Each row is a point. The ring and each string are closed loops that go straight from each point to the next, and from the last back to the first. Before rounding, they use only three directions, however many columns there are. How many times does the string pass through the ring? Passing back the other way cancels.
In the rows, 128 means zero.

Ring:
[[206 150 141]
 [188 150 112]
 [160 151  96]
 [138 143 100]
 [135 129 124]
 [141 123 152]
 [152 129 182]
 [164 144 201]
 [185 155 198]
 [205 153 172]]
String:
[[172 148 147]
 [172 164 147]
 [190 176 144]
 [249 137 136]
 [248 127 130]
 [219 151 122]
 [170 173 125]
 [160 166 132]
 [170 151 129]
 [143 177 112]
 [145 170  85]
 [150 156  69]
 [147 150  73]
 [120 172  77]
 [117 175  90]
 [120 164  60]
 [162 131  78]
 [185 120 115]
 [173 137 135]
 [148 165 113]
 [151 174  92]
 [191 153  86]
 [180 165 108]
 [165 173 129]
 [172 152 142]
 [203 129 142]]
Times through: 1

Ring, 7 rows:
[[175  99 131 170 122 119 149 162]
 [165 139 128 139 164 148 120 198]
 [139 129 120 109 198 165  94 169]
 [113  95 127  96 199 166  86 119]
 [100  59 153 101 167 152  97  79]
 [120  43 160 134 124 127 128  76]
 [158  62 141 168 108 111 151 114]]
String (17 x 8):
[[182  74 136 192  91  99 170 140]
 [165 109 163 158 110 126 146 174]
 [150 106 150 139 139 138 127 158]
 [175  93  94 168 152 123 139 146]
 [193 116  93 179 146 121 147 181]
 [184 144 144 161 129 133 143 218]
 [153 128 176 135 127 143 129 190]
 [148 105 157 138 135 138 128 159]
 [179  71  90 184 135 108 152 124]
 [181  54 113 197 100  94 169 113]
 [159  45 150 179  87 100 163  98]
 [130  56 194 145  88 119 144 103]
 [146   7 135 179  91  93 161  46]
 [153  37 103 169 133 109 144  75]
 [143  70 131 145 141 128 129 111]
 [134  83 171 133 124 135 128 129]
 [151  72 179 160  88 115 153 129]]
Times through: 1

Ring (6 x 14):
[[159  75 126 103  88 123 130 124  72 186  67 151 109 153]
 [127 119 125  93  99 117 150 125 113 184  73 144  85 162]
 [ 97 163 109 118 139 112 151 127 172 145 122 109 101 146]
 [ 82 182  93 170 177 110 139 129 207 100 180  78 146 124]
 [119 136  93 160 164 119 116 124 166 105 165  81 158 113]
 [154  88 109 126 124 125 113 121 106 145 112 114 138 126]]
String:
[[115 139 105 128 141 117 134 125 155 137 128 104 121 134]
 [ 97 157 107 154 145 111 145 130 166 133 142 109 130 142]
 [ 91 159 109 170 144 109 150 132 165 134 147 116 137 148]
 [105 150 102 150 152 115 135 127 168 124 148  97 136 131]
 [111 151  90 144 171 119 120 122 185 102 166  72 145 111]
 [104 164  74 174 205 120 104 121 216  62 212  38 177  86]
 [109 153  79 182 196 120 105 123 200  70 206  49 182  91]
 [111 144  87 182 179 118 113 125 181  87 189  69 176 105]
 [110 139 104 168 148 114 132 129 154 125 151 105 150 133]
 [120 131 106 136 140 118 130 125 147 135 131 105 130 132]
 [126 133  92 132 163 122 113 120 168 108 154  75 142 108]
 [106 158  81 167 191 119 111 123 201  78 195  54 167  97]
 [ 76 188  83 204 200 110 128 130 223  72 216  59 178 109]
 [ 67 193  94 205 182 105 146 134 213  94 199  83 164 130]
 [ 60 214  81 187 205 108 139 129 249  72 215  52 157 113]
 [ 80 195  84 144 191 113 133 124 231  88 186  55 134 111]
 [102 159 100 132 154 115 137 125 179 125 144  91 122 130]
 [ 92 181  92 114 170 115 137 122 209 113 152  71 109 121]
 [ 82 191  97 114 164 112 149 124 211 122 146  82 100 133]
 [ 76 183 112 143 142 106 165 132 184 145 134 117 105 158]
 [ 93 160 113 141 135 110 155 130 162 148 126 120 113 154]
 [106 150 109 129 138 114 144 127 159 143 125 111 114 143]
 [101 165  99 110 155 116 139 122 187 127 136  87 106 129]
 [ 88 182  95 121 167 114 142 124 207 116 152  78 111 126]]
Times through: 2
String, 29 rows:
[[177  64 107 101 119 132  98 116  90 147  99 108 134 115]
 [174  67 110  98 114 130 104 117  88 154  92 114 127 121]
 [166  77 110  98 115 128 110 118  97 155  93 115 122 125]
 [182  52 117  98  97 130 107 118  64 171  75 132 124 131]
 [154  76 125 135  95 121 129 127  73 176  85 151 131 153]
 [129 111 118 142 115 117 137 128 112 160 108 135 128 150]
 [123 122 113 137 125 117 136 127 129 151 116 123 126 144]
 [134 103 117 149 117 118 132 128 107 156 112 133 138 146]
 [158  81 106 137 129 126 106 121 104 137 121 109 151 120]
 [172  79  88 120 156 134  80 113 127 105 144  68 161  86]
 [140 114  95 131 154 125 107 119 147 115 144  82 147 108]
 [118 131 109 140 134 116 135 127 142 142 126 114 129 139]
 [104 145 104 173 150 113 136 130 158 124 155 106 151 135]
 [115 138 103 143 146 117 131 126 156 128 140 100 135 130]
 [113 147  94 142 164 118 123 123 176 110 158  80 141 116]
 [ 82 189  78 183 205 113 122 126 231  68 214  47 168 100]
 [ 68 199  84 199 200 109 135 130 232  74 215  59 168 113]
 [ 80 174 103 188 160 107 148 134 185 117 170 103 150 141]
 [ 82 171 105 186 157 107 149 134 180 121 166 106 148 143]
 [ 60 209  83 209 205 106 138 132 241  70 223  58 172 115]
 [ 82 189  79 178 203 114 123 125 230  70 210  48 164 102]
 [105 161  85 150 183 118 117 122 201  89 181  59 151 104]
 [110 142 104 150 147 115 133 127 159 128 144 102 137 132]
 [105 147 102 169 153 114 134 129 163 120 156 100 149 132]
 [113 141  91 177 172 118 116 126 173  96 179  77 170 111]
 [139 117  84 156 175 126  95 119 162  88 175  62 174  91]
 [130 113 104 167 142 119 119 127 131 126 145 107 160 126]
 [120 125 112 144 128 116 136 128 133 147 122 121 130 143]
 [142 107 105 117 132 123 118 121 127 140 117 105 128 125]]
Times through: 0
